Each row of a before or after table is a point. The points were changed in one or more steps. Then noise was added and the rows were shuffled. The steps act on columns, c1 being the first. What was done? A step turns or swaps two columns, mirrors them in a line or flattens them onto one, adds a multiple of one to another, or multiplies or shifts one. Angles are multiples of 10 degrees, from the lower column toward the higher: turns from -170 to 170, lines from 10 to 170 but not 90. Use the fewest steps. Two steps may share a column if one is a turn and the other turns, adds or multiplies; they go together, in the order done. Otherwise the lowest column goes first.
(in the rows, 128 means zero)

Before (11 x 3)
[[139 138 137]
 [114 122  91]
 [105  96 148]
 [171 143 137]
 [134 130 150]
 [124 104 140]
 [176  94 138]
 [108  91 155]
 [121 149 146]
 [128 109 108]
 [109 124 159]]
After (11 x 3)
[[142 150 126]
 [149 133 137]
 [112  77 115]
 [167  44 100]
 [129  46 156]
 [136  36 160]
 [163 166 100]
 [140 118 162]
 [134  70 139]
 [140 180 145]
 [ 92 111 112]]
Steps: turn c1 and c3 by -50 degrees; multiply c2 by 2.5

Before (10 x 4)
[[150 133 151  94]
 [107 106 132 124]
 [133 114 130 149]
 [148 114 153 140]
 [ 98 119 141 143]
 [133 151 145 136]
 [118 133 153 108]
 [119 168 146 122]
 [ 97 148 116 120]
 [178  81 128 157]]
After (10 x 4)
[[ 87 122 105  99]
 [ 95 123 151 110]
 [154 152 131 106]
 [248 151 129 125]
 [125 160  99 115]
 [ 90 125 141 147]
 [117 153 114 137]
 [ 37 138 140 114]
 [137 148 148 150]
 [158 112 174 184]]
Steps: turn c1 and c4 by 50 degrees; multiply c1 by 3; turn c2 and c3 by -70 degrees

Before (10 x 8)
[[121 137 142 158 119 155 154 107]
 [105 115 102 161 150 106 138 122]
 [122 139 131 136 138  89 143 155]
 [133 159 115 152 137  97 184 119]
 [141 152 145 117 153  92 164 116]
 [144 114 160 170 127 138 118 148]
 [119 162 137 134 121  73 153 125]
 [143 125 120 154 111 103 109 135]
 [147 116 143 137 103 152 148 149]
 [136 139 130 149 134 139 117 149]]
After (10 x 8)
[[  9 124 101 131 149 154 138 139]
 [ 81  85 116 148 137 131 184 129]
 [ 95  67 140 127 121 150 153 118]
 [144 152 144 147 104 116 148 140]
 [ 97  95 131 129 140 150 143 153]
 [ 98 114 120 156 110 149 111 140]
 [ 95 125 131 148 134 110 116 146]
 [ 62 144 160 167 128 129 120 124]
 [177  86 147 130 152 141 165 106]
 [ 47 140 142 143 120 101 154  96]]
Steps: turn c1 and c4 by 50 degrees; multiply c1 by 3; turn c2 and c6 by -140 degrees; add -0.7 times c3 to c8

Before (13 x 9)
[[112 123  94 159 128  78 119  88  97]
 [123 116 134 117 130 105 103 118  89]
 [123 132 114 163 114 165 130 143 125]
 [115 115 159 121  95 110 133 129 115]
 [ 94 128 139 122  99 106 123  98 116]
 [134 160 131 135 129 122 106 162 101]
 [177 136 124 161 128 122 126 160 162]
 [ 98 105 117 119 125  83 116 144 104]
 [117 132 145 111 162 126 143 123 150]
 [120 117 108  97 123  87 106 115 122]
 [123 110 127 122 133 161 114 151 156]
 [144 131 165 131 161 142 107 156 124]
 [150 124 140 113 130 133 150 140 125]]
After (13 x 9)
[[139 160  81 136 129 123 104 231 139]
 [113 117 136  95 123  89 104  90 147]
 [226 134 189 160 129 124 125 225 113]
 [105 117  73 122  93 112 130 135 108]
 [105 132 146 111 162 125 143 113 101]
 [158 133  84 131 163 141 109 207  96]
 [ 95 123 105 159 127  78 117   5 173]
 [121 119  56 116 130 106 102  98 144]
 [119 131 136 162 113 165 132 174 140]
 [ 68 105  97 119 125  84 117 176 149]
 [117 111 177 126 132 160 115 199 114]
 [ 61 129  94 120  98 109 125  38 122]
 [171 125 111 112 129 132 150 165 120]]
Steps: multiply c1 by 2; turn c3 and c9 by -120 degrees; multiply c3 by 2; multiply c8 by 3

Before (11 x 12)
[[125 142 149 139  65 159 145 156  97 150 141  98]
 [139 114 118 145  64  86 104 115  94 112 116 172]
 [107  97 183  90 106 131 150 200 177  90  87 168]
 [124 142 131  84 144  85 139 148 134 127 137 173]
 [162 135 130 132  82 114 145 144 140 152 162 165]
 [174 156 125 146 108 156 162 156 147  75 105 141]
 [188 124 109  78 140 151 122 132 129 137  88  98]
 [123  89 126 128 122  86  95 150  97 137 123 123]
 [143 132 169  81 117 149  91 127 152 124 164 130]
 [147 146 174 124 147  96 118 143 124 110 100 127]
 [129 170 127 143 133 157 141 147 122 143 101 161]]
After (11 x 12)
[[143  70 161 109 134 172 120 147 121 133 113 129]
 [176 104 208 151 131 159 157 152 153  87 166 117]
 [129  86 244 133 144 129 133 148 128 151 167  98]
 [188 149 126  94  92 146 125 131 128 147 170 157]
 [139 151  95 192 108 164  97 115 105 131  94  87]
 [130 109 168  91  99 139 138 150 136 136  87  86]
 [107 110  20 128  86 177 167 201 157 110 153  89]
 [144  84 126 112  84  94 116 128 119 102 125 124]
 [124 173  18 134 126 147  95 153  98 149  93 133]
 [161 117 146 173 110  94 140 143 144 134  99  95]
 [126  96 160 190 103  95 121 156 123 133 147 158]]
Steps: multiply c2 by 3; turn c2 and c3 by 110 degrees; turn c4 and c5 by 60 degrees; turn c6 and c11 by 120 degrees; turn c6 and c10 by 30 degrees; flatten c7 and c9 onto the line at 40 degrees; multiply c12 by -1

Before (13 x 14)
[[ 54 150 106 102 154 165 117 162  98 159 135  95 108  73]
 [161  99 204 109 122  99  87 127 117 105  96 160 128  80]
 [140 149  96 126 134 130 100 137 123  96 110 150 114 153]
 [160  98 119 121 135 113 104 105 104  86 154 142 162 109]
 [156 101  99 120 152 186 161 131 114 211 129  89 136 171]
 [167 146  89  90 156 136 134 109 104  91  97 122 165  93]
 [140 101  93 163  88 108  79 122 119 239 126 124 138  95]
 [147 110  90 125 148 159 102 160 111 110 107  98 129 127]
 [131  89 103 116 142 151 122 109 107 105  95 139 113 116]
 [168 137 132  88 130 179 115 120 109  92 119 149 108  67]
 [158 103 133  91 128 115  88 107 119 111 113  75 112 205]
 [150 132 125 139  52 116 104 120 126 122 102 145 170  79]
 [152 126  91  95 115 146  97 138  75  97  99 154 145 131]]
After (13 x 14)
[[109 194  99 124 114 189 157 141 156 213 125  90 129 168]
 [111 178 128  81 142 114  89 111 158 108 113  74 112 213]
 [108 176 199 101 149 103  91 123 154 108  95 158 129  77]
 [118  67 120 143 197 112 102 122 135 123 106 143 167  78]
 [128 113  94  88 136 146  95 138 159  95  97 154 143 132]
 [109 178  86 129 114 159 110 159 142 111 106 105 134 128]
 [125 152  89 156 176 109  86 121 139 242 125 124 140 100]
 [135 211 104 120 130 149 121 110 138  98  99 133 110 117]
 [109 181 120 116 135 111 100 106 149  89 154 141 165 114]
 [ 98 116 135  96 115 182 118 118 154  97 113 149 101  66]
 [189 104 104 101  98 163 118 164  93 158 136  95 111  72]
 [119  91  85 127 119 135 102 139 138  96 106 151 109 151]
 [108 110  91  93  92 135 137 107 159  88  91 124 163  92]]
Steps: multiply c9 by 0.4; turn c1 and c9 by 140 degrees; turn c2 and c5 by -160 degrees; multiply c2 by 2

Before (9 x 20)
[[159 154 180  99  90 136 176  56 110 117 148  96  88 146 133 121 114 142
  177 115]
 [152 132 201  97  80 135 171 146 104  89 161 108 124 167 154 127 122 145
  113 108]
 [106 167 127  98 153 147 117 135 145 107 160  97  90 130 160 132 108 150
  100  86]
 [153 145  77 120  73  99 176 156 142 190 130 137  81 158 180 141  92 142
  148 125]
 [120 118  82 104  67 148 178 142 107 115 143  95 129 127 153 125 164 143
  103 129]
 [138 143 123 101 147 146 162 108 114  93 104 146 115 152 141 166 135 136
  125  94]
 [125  97 112 100  88 153 179 133 105  78 146 173  94 122 131 126 101 100
  127  84]
 [109 165 129 108  90  88 149 157 118 158 120 127  79 131  69 121  97  91
   90 185]
 [128 166  92 109 222 124 106 114 161 139 157 214  96 200 139 162 157 154
  103  91]]
After (9 x 20)
[[ 81  66 159 110 219 121 124 136 167 141 160 214 105 201 142  77 165  92
   94  93]
 [ 81 128 146 101 147 140 127 125 116  95 109 146 119 150 145  82 135 121
  121  99]
 [ 53 110 103 111  85  84 135 150 119 150 109 127  75 137  72 120  92 150
   72 180]
 [104 148  76 105  74 136 128  77 106  89 165 108 123 170 154 123 123 132
  115 110]
 [ 62  88 121  91 152 142 130 124 145 111 159  94  89 130 163 104 110 107
   91  93]
 [ 66 169 141 100  74 152 127 161 110 113 142  90 123 120 151 132 164  96
  107 131]
 [109 121 158  97  89 133 132  51 113 113 144  99  91 145 140 122 111 141
  167 111]
 [103 155 133 117  69  92 129 180 140 189 129 134  82 157 182 113  89  98
  136 126]
 [ 70 175 126  99  88 150 139 152 107  77 153 173  97 126 121 150 100 154
  122  85]]
Steps: shift c1 by -50; turn c2 and c16 by -150 degrees; add -0.5 times c5 to c2; turn c3 and c8 by 120 degrees; turn c8 and c18 by 160 degrees; multiply c7 by 0; add 0.3 times c13 to c19

Before (10 x 24)
[[126 119 128 149 151 112 127 102 121 160  67 123 123 148 100 125  87  38
  132 132 116 125 146 122]
 [104 131 121 121 170 119 127 157 173 123  70 118 133 152 134 108 127 134
  167 118 135 122 117 151]
 [162 123 135 110 157 145 105 150 133 137  98 141 143 162 154 114 130 146
  139 146 139 118  95 143]
 [150 119 111 154 142 140 167 143 134 149 111 118 135 101 139 139 105 137
  150 133 135 125 138 122]
 [154 136 120 120 127 114 132 133 141 158 118 189 140 166 111 145 124 137
  119 107 138 120 110 143]
 [ 82  86 114 114 159 122 133 132 137 153 121 118 126 134 160 181 141 122
  149 146 144 121 134 132]
 [162 118 120 144 148 109 114 123 133 100 109 113 147  96 154 156 135 129
  122 106 128 123  66 130]
 [112 137 140 141  65 107 120  40 144 149 120 204 249 162 154 139 130 114
  131 139 133 119 144 138]
 [166 113 144 137 157 105 181  99 131  81 127 123 126 106 161 121 119 147
  138 154 150 120 132 126]
 [142 127 129 108 126 177  99 158 129 125 120 194 130 113 126 104 116 138
  120 104 101 117 119 119]]
After (10 x 24)
[[110 132 148 140  65 105 117  36 111 153 118 201 247 119  83 113 129 118
  129 136 134 121 146 142]
 [119  85 135 142 153 109 128 101 135 160  66 123 124  94 133 123 135  37
  133 125 119 122 148 122]
 [149  97 118 142 138 141 168 147 139 148 108 119 134 153 138 120 145 134
  152 137 137 122 147 123]
 [159 131  93 132 143 107 114 119 141  97 110 110 143 170 126 139 146 130
  122 156 127 122  55 129]
 [155 130 109 128 124 113 133 131 141 160 115 189 139  91 116 147 114 135
  118 150 134 122 110 137]
 [102 131 119 127 143 118 127 158 187 123  73 114 128 112 112 141 121 129
  168 112 135 120 114 151]
 [168 131 120 109 148 141 103 152 147 139  99 143 144 121  86 108 126 143
  141 115 139 120  84 141]
 [147 118 120 113 128 177 100 162 126 123 118 193 128 138 138 153 113 140
  124 108  98 116 117 117]
 [ 83 131 119  96 152 120 132 129 155 153 122 119 125 143  99 103 152 122
  150 178 147 119 139 128]
 [161 114 144 126 150 104 186  96 142  84 124 128 125 168 116 104 143 149
  138 119 150 121 130 127]]
Steps: turn c2 and c4 by 40 degrees; turn c2 and c17 by -70 degrees; multiply c23 by 1.3; turn c3 and c23 by -20 degrees; turn c5 and c9 by 30 degrees; turn c14 and c15 by -140 degrees; turn c16 and c20 by 100 degrees

Before (13 x 32)
[[142 150 115 121 150 126 112 142 161  93 152 130 124 121  79 112 155 147
  110 116 117 138 141 154  87 128 115 113 107 119 141 148]
 [110 102 113 129 159 128  84 123 120 158  97 121 101  96 111 107 106 120
  127 100 153 104  90 168 150 130  83 147 154  85 128 140]
 [135 118 113 127  96 144  83 133 139 135 156 164 150  98 101 121 148 124
  153  88 133 163 133 144 115 127  81 160 101 126 131  92]
 [ 94 129  89 146  91 103 107  91 160 144 113 106  94 120 133 122 158 153
  104 152 154 109 151 102 113 146  93 150 123 134 121 126]
 [122 158  77 131 123  96 127 112 130 114 120 124  94 107 127 147 138 167
  142 127 130  96 140 157 161 125  72 152 116 154 133 133]
 [142  93 110 116 117 113 113  79  89 152 117 164 155 161 150 162 159 106
  139 158 128 128 106 171 134 152 107 116 130 147 136 134]
 [134 158 126 134 161 136  95 119 145  91 100 112 128 134  77 162 154 144
  154 100 103 101 115 127 140  83  82 102 126 108 131 149]
 [152 152 113 113 112 169 149 104 114 112 102 107 130 147 118 116 148 109
   79 138 165 109 133 148 104 108  85 125 153 100 180  82]
 [150 129 138 120 145 148 112  98 138 134 122 112 120 151 148 128 106 140
  149 159 106 130 159 123  96 131  89 143 141 127 146 125]
 [108 140 115 180 100 129 126 121  87 160 155 105 156 161 142 160 174 103
   90 143 163 148 100 160  90 136  78  99 164 100 163  81]
 [131 147  97 138 124 150  82 139 131 115  94 149 132 162 139 157 136 122
  101 142 134 154 158 148 148 123 147 118 137 130 109 152]
 [151 130 134 119  88 169 118 147  97  95 158 151  98  98  90 115 151 112
  128 107 104 106 143 107 128 112 133  99 136 104 138  93]
 [129 109 122 136 119 143 151 127 144 155 151 128  94 123 119 165 125 117
   82 117 165 159 104 161 120  95  87 115 137 152 113 132]]
After (13 x 32)
[[139  94 134 116 135 113 114  79 127 152 107 163 152 162 152 151 162 107
  158 150  89 126 103 252 134 119 109 118 132 147 133 133]
 [111 104 151 131 149 126  84 121 152 154 104 121  99  91  99 112 107 121
  120 104 125  99  86 205 153 104  82 148 155  88 131 138]
 [133 111 100 137 117 142 150 127 163 156 133 131  92 122 121 184 122 115
  106 118 143 157 100 142 120  81  84 114 136 151 114 133]
 [110 140  97 177 108 129 125 124 164 161 128 104 154 164 153 174 172 100
  112 134  89 151  95 200  89 114  79 101 166 100 161  81]
 [144 150 100 121 121 123 112 139 117  96 127 128 125 116  74 127 153 146
  103 118 159 135 138 177  90 111 118 111 108 121 140 150]
 [132 159 155 135 130 137  95 121 104  94 112 115 125 128  70 144 152 148
  168  99 147 100 113  52 139  98  81 102 127 109 128 148]
 [154 154 148 117 112 170 149 106 164 110 106 108 132 150 125 145 147 106
   78 137 114 109 130 139 100  98  86 124 153 102 178  81]
 [152 133 104 116  72 170 116 147 109  96 146 153  94  91 116 116 152 112
  121 114  96 104 141  59 126 130 132  97 134 104 132  95]
 [124 160 116 130 122  96 128 111 130 113  78 124  93 107 129 135 134 166
  147 130 134  97 139 175 160 106  71 150 116 154 131 130]
 [150 129 137 121 155 143 115  98 106 134 137 109 117 157 139 115 104 137
  148 152 140 129 161 123  92 132  90 144 142 126 146 128]
 [ 95 129 134 147  96 103 109  91 154 146  86 105  94 124 152 132 159 153
  105 151 163 105 149 107 112 156  94 149 127 134 119 126]
 [129 147 153 141 130 149  81 137 132 116  86 149 135 166 144 169 133 120
  121 140 128 154 160 158 148 115 147 119 132 132 108 149]
 [137 117  97 126  85 143  80 136 133 134 125 168 150  94 118 108 147 125
  143  95 137 165 130 156 115 120  80 159 102 128 132  88]]
Steps: turn c3 and c11 by 70 degrees; turn c5 and c15 by -30 degrees; swap c9 and c21; turn c14 and c20 by -10 degrees; turn c16 and c19 by 30 degrees; turn c24 and c26 by -40 degrees; multiply c24 by 2.5

Before (14 x 64)
[[161 133 162 157 138 151 180 105 116 141 191 142 137  89 127 139 186 103
   98  61 163 154 176 139 153  78  79 105  91 110 120 126 165 130 105  62
  144  90 105  92 105 147  91 142 165  77  78  80 100 143 129 173 164 136
  146 147  97 172  81  52 103 172  94 150]
 [135 166 118 160 162 102 118 148 121 143 147  98 124  58 106 187 161 157
  121 164 157  78 146 154 168 138 115 173  89 147 173 105 107  93 174  90
  123 131  83 144 135 119 147 149  84 114  87 102  99 118 140 142 138 104
  145 104 137 101 138 156  91 152 112 116]
 [156 122 129 118 151 132 112 150 109 136 107 104 151  54 114 161 139 146
  146 135  78  73 131 153 128 168 107 133  94 143 145 120 111 125 143 142
  137 131  93 158 163  82 169 131 119 162  89  86 129 137  94 143 102 114
  114 102  90 121 129 146  84 125 141  98]
 [170  86 147 119 140 113 132 111 123 129  96 124 207 132 122 155 127 147
  140 129  62 113  77  97 109 161 163 127 180  99 121 184  87 129 143 154
  214 196 149 134 141 107 161 120 124 138 127 144 107 172 177 152 123 145
  102 112 139  99 104 132  82  94 139 117]
 [148 131 127 141 158 142  90 167 126 156 167  54 139  96 132 205 172 188
  116 139 126  88 132 143 160 163 106 141 102 114 158 106 163  89 129 101
  127 124  97 133 120 100 133 133  89 112  74 118 127 105 114 151 122  82
  115 110  79  71 113 157 114 121 128 128]
 [190  98 111 117 164 114 116 153  89 155 103 112 190  90 120 135 144 137
  146 138 110  93 139  98  90 151 104 105 137 142 159 152  95 107 157 100
  169 164 129 141 135  91 121 122  89 132  87 151 119 171 133 115 118 121
   95 150 128 112 122 149 104 110 162 111]
 [158  69 136 112 134 152 126 110  93 108 155 154 142 130 123 112 116 127
  162 109 124 127  93 101  71 175 184  89 150  67 135 170  90 156 133 144
  148 208 120 112 109 105 144  91 108 114 148 157  86 166 149 157 100 154
   63 130 159 154  80 116 136 101 114 112]
 [156 125 120 143 134  75 101 148 150 140 147  86 112  65 113 165 176 168
  104 129 122 101 149 169 157 197  90 140 117  95 172 102 162  78 156  73
  128 143  86 193  98 114 142 148 124 138  97 126 122 105 115 135 146 105
  141 113  91 128 163 148 121 143 108 138]
 [187  92 141 143  91 151 153  84  56 114 135 141 133 144 137 139 111 123
  153 101 107 141 100 112  93 138 148 127 147  57 105 161 125 148 100 157
  171 169 173 101  80 141 119  51 126 126 168 146  96 200 171 109 109 129
   89 144 159 156 129 128 153 102  97  96]
 [166  80 197 169  90 143 142  88  70  92 187 135 128 143 133  99 123 121
  128  99 132 135 148 152  95 127 125  94 110  75  98 160 161 154 112 112
  130 163 184  86 124 171  90 125 170  91 114 111  68 147 182 139 155 146
   97 139 138 169  80 137 147 150 119 147]
 [148 140 200 181 118 184 122 102  82 107 169 165  99 131 134  98 139 115
  103 111 151 145 161 179 136 105 158  73 110  71 103 135 173 129 125  95
  138 147 154 124  92 175 108  76 142 104  74 131  90 148 167 152 165 106
  130 167 103 157 111  64 152 150  82 145]
 [190 111 139 175  86 182 175 119  89 134 187 170  77 120 142 128 148 123
   96  91 164 114 150 191 124  87 154  74 124  92  88 118 142 150 126  95
  144 151 137  94  79 165 103 127 183 112 114 123  71 145 157 131 169 123
   81 147  92 141  98 113 148 149  77 169]
 [167 128 156 136 174  96 108 132 121 160 114 110 142  97 116 168 164 146
  141 120 105 109 114 182 153 151  98 159 110 136 190 120 104 113 151 106
  134 163  88 123 143  87 138 118 122 121  98 144 134  96  75 106 142  97
   95 125 126  87 114 140  92 130 125 106]
 [159 158 201 146 122 173 185  61  87 170 218 154 143 122 119 139 144  99
   95 108 173 116 167 139 167 103 112  93 100 144  97 104 113 156 110  56
  132 118 106 118  88 133  56 145 181  98  82  86 136  96 139 164 170 122
  143 170  76 195  95  97 110 161 141 137]]
After (14 x 64)
[[147 137 201 181 121 183 136 105  79 111 167 166  99 130 137 100 137 112
  105 111 151 144 135  72 136 105 158  72 146  72 102 136 174 129 126  87
  135 148 161 124  93 162 110  78 139 104  75 131  87 150 169  90 163 108
  133 169 105 160 113  64 156 150  85 147]
 [158 126 205 146 121 175 186  59  83 172 220 157 145 122 119 143 142  99
   98 109 170 115 130 115 166 105 113  91 173 145  98 100 114 153 108  60
  127 119 113 115  91 117  57 143 186  99  84  85 137  94 120  93 166 120
  142 173  74 197  95  96 113 163 138 137]
 [161 111 159 157 140 150 177 104 115 142 193 142 137  89 130 138 186 103
   99  61 162 159 125 107 154  78  81 105 163 112 117 126 165 133 107  53
  112  93 114  94 108 129  93 142 163  77  79  83  99 139 111  81 167 137
  150 147  96 174  82  53 105 167  92 147]
 [164  67 198 170  87 142 161  88  68  94 186 131 126 142 132  97 122 121
  128  98 129 133 139 104  91 125 123  94 131  75  98 159 162 152 112  99
  132 163 186  86 122 163  89 126 169  91 112 111  68 145 170 102 159 147
   99 141 138 168  78 138 147 147 119 148]
 [154 138 119 142 133  73  96 148 151 139 147  85 110  64 111 164 178 168
  107 127 122 104 120  90 156 199  86 139 166  95 171 104 162  77 155  91
  146 141  92 195  98 115 143 148 126 136  94 126 122 107 120 125 144 107
  143 111  93 127 160 147 120 140 106 139]
 [190 100 113 121 160 110 121 152  91 157 105 113 189  91 116 134 142 139
  148 137 108  95 128 138  88 149 106 106 158 141 161 152  94 108 157 125
   67 164 130 140 133  96 121 122  89 131  88 152 121 172 134 151 117 116
   95 148 129 111 122 149 102 109 163 108]
 [159  68 131 110 136 157 131 113  92 108 156 155 142 129 120 115 115 127
  160 110 123 127 127 145  70 173 185  91 129  68 132 172  92 156 131 158
   93 208 112 115 110  96 142  96 109 116 149 156  88 163 145 109 100 154
   67 128 161 152  80 114 135 102 113 108]
 [149 150 125 141 156 139  89 165 122 155 166  54 137  96 134 203 174 186
  116 138 126  89 122 110 159 160 107 143 135 113 155 106 163  90 128  87
  135 124 101 132 120  94 133 137  85 110  71 121 129 104 127 122 121  80
  116 111  81  70 110 158 111 118 128 127]
 [155 134 129 115 151 125 104 149 113 138 107 105 155  54 117 160 141 147
  146 134  77  76 119 102 127 173 107 132  95 140 146 120 110 127 140  97
  127 135  97 160 163  79 167 131 119 162  87  87 129 133 102 130 100 115
  115 103  89 124 128 145  85 122 143  97]
 [168  78 141 116 140 116 150 111 121 129  96 123 208 132 123 153 125 147
  141 127  63 113 131 116 108 157 161 129 144  99 122 182  91 127 145 201
   11 198 142 133 136 104 162 121 123 136 130 148 110 172 171 115 121 143
  105 112 140 104 107 134  80  95 137 118]
 [187  76 141 146  91 150 165  82  55 116 137 142 136 144 135 138 111 123
  152 102 109 139 133 124  92 138 148 127 113  56 103 164 125 149  98 161
   70 164 163  95  82 148 116  51 128 129 168 143  95 200 161 142 109 129
   88 141 159 153 126 126 156 102  98  95]
 [194  84 137 174  84 180 182 120  90 132 187 173  75 121 143 127 145 123
   95  92 166 113 130  60 122  85 153  72 154  94  89 120 141 149 127 106
  129 153 142  96  80 161 102 127 186 113 115 126  72 144 140 114 171 126
   84 148  94 140  99 114 148 150  79 171]
 [138 169 114 159 159  99 123 149 121 142 150  99 121  58 106 186 164 157
  121 163 156  77 122 109 168 135 113 171 133 148 175 107 108  96 174  69
  145 129  89 142 133 116 143 149  86 108  88 100  99 119 141 119 139 102
  144 106 136 101 138 155  90 156 114 115]
 [168 150 157 139 171  96  95 128 121 157 114 110 143  98 116 167 162 147
  141 119 101 106 121  75 150 150  97 158 136 138 195 118 102 113 151 101
  138 166  85 122 144  96 140 119 118 121  96 148 135  97  86 161 142  96
   96 124 128  85 114 139  94 127 126 107]]
Steps: turn c7 and c51 by -20 degrees; add -0.5 times c7 to c2; flatten c23 and c39 onto the line at 80 degrees; multiply c37 by 1.3; turn c24 and c37 by 160 degrees; multiply c29 by 1.3; turn c29 and c36 by 60 degrees; mirror c42 and c52 in the line at 170 degrees
